Each row is a point. A path goes straight from each point to the next, and from the last back to the first. The post is the endless flat space through its rows: a point in 2 columns, a line in 3, a plane in 4, and so on, so that a path can go around it. How many times does the path go around the post? Going back the other way cancels.
In the rows, 128 means zero.

Post (2 x 3):
[[136 103  81]
 [138 183 133]]
Path:
[[109 117 113]
 [160  63 134]
 [ 91 156 182]
 [ 87 169 128]
 [112 170 108]
 [ 88 112 125]
 [131 120 162]
 [203 101 114]
 [161 155  95]
 [134 167  95]
 [106 182 111]
 [142 234 132]
 [215 150  87]
 [205 140 149]
 [131  64 118]
 [106 129 115]
 [108 144 114]
 [140 127 121]
 [166 125 112]
 [170 161 106]
 [174  61  98]
 [175 165 126]
 [167 154  68]
 [118 127  28]
 [101 141  92]]
Times around: 1

Post:
[[126 144 124 120 160 118 154  92]
 [178 145 150 119  73 161 106 125]
 [ 75 149 122  89  80  72  50  93]
 [175 135 229  60 163 160 185 170]
 [156 126 155 204  90 127 110  74]
 [128 160 131 185 104  86 165 111]
 [129 113 150 149 171 187 105 177]]
Path, 17 rows:
[[176 166 184  94 120  97  88 105]
 [146  99 169 172 128  48 116  89]
 [129  79 135 121 154 151 155  85]
 [ 67 145  86 142  89 109 167  99]
 [110 141 139  66 195 180 113 112]
 [158 135 164 120 122 174  54  69]
 [104 183 185 100  87 137 136 101]
 [118  65 185 176  55 147 108 121]
 [166 113 148 138 115  71 168 151]
 [177 110 182  98 207 146 113  98]
 [127 199 118 110 150 101 124 133]
 [ 52 139 168 205 128 127 101 107]
 [129 120 171 137  82 142 137 124]
 [112  59 166 163 130  96  91 133]
 [166 115 127 159 170 122  73 131]
 [169 186 126 131 102 134 156 164]
 [129 177 214 131 135 139  99  93]]
Times around: 1

Post:
[[ 70 101  85 145 136  95 202 136 132 110 123 212  95 166]
 [108 118 116 156 130  92  91 107 157 168 171  67 174 114]
 [ 72 120  57 151 130  93 187 188 179 133 147 178  46 142]
 [142 124 120  77 112  81 120 139 108 112 154  68 128 104]
 [ 71 144 109 134  75 147 141  85 131 125 148 145 123 171]
 [ 48 207 127 160  47 104 100 145 179 127  65 141 158 106]
 [133 109 130 187 105 122 107 115 163 116 140  71 133  72]
 [ 73 172  97 179  23 131  70 179 144 124  82 134 194 117]
 [120 107 111  93 186 143 119 115 152 137 146  76 159 114]
 [ 95 155  53  82  78 128 202  89 133 137 138 180 122 150]
 [132 123 175 187 127 131  86 169 136 168 147  82 162  82]
 [147 100 165 146  93 127 103 121 182 130 152 134 128 127]
 [135 115 138 232  92  75 157 197 205 172  76  93  65 135]]
Path, 14 rows:
[[ 85  86  87 137  74 100  95 185 161 126 159  73 125 105]
 [107  88 111 128 113 109 183  89 125 119 177 116 102 179]
 [143 101 135 219 106  80 106 138 186 161 160  71 154 170]
 [150 116  74 151 150 138 143 190 173 136 177 168 146 133]
 [ 96 135 149 125 115 105 188 138 178  90  71 145 169 142]
 [ 92 108 195 111 114  88 178 168 154 133 131 122 110 161]
 [ 98 122  55 168  84  98 105 177 165 165 127  91 123 114]
 [103 155 118 161  84 106 136 120 152 191 118 136  95 163]
 [134 160 149 152  90 111 104  89 125  87  58  82 153 117]
 [ 99 155 107 206  59 141 112 141 136 133 140  76 156  89]
 [ 46 108 147 205 111 129 100 126 160 112 157 138 193  50]
 [124  76  78 134  99 131 219 114 143 159 111 179  76 123]
 [111 112 153 198 128 110 107 149 144 153 121 155 149 107]
 [119 132 176 154  77  98  78  77 220 177  83 118 108 183]]
Times around: 1
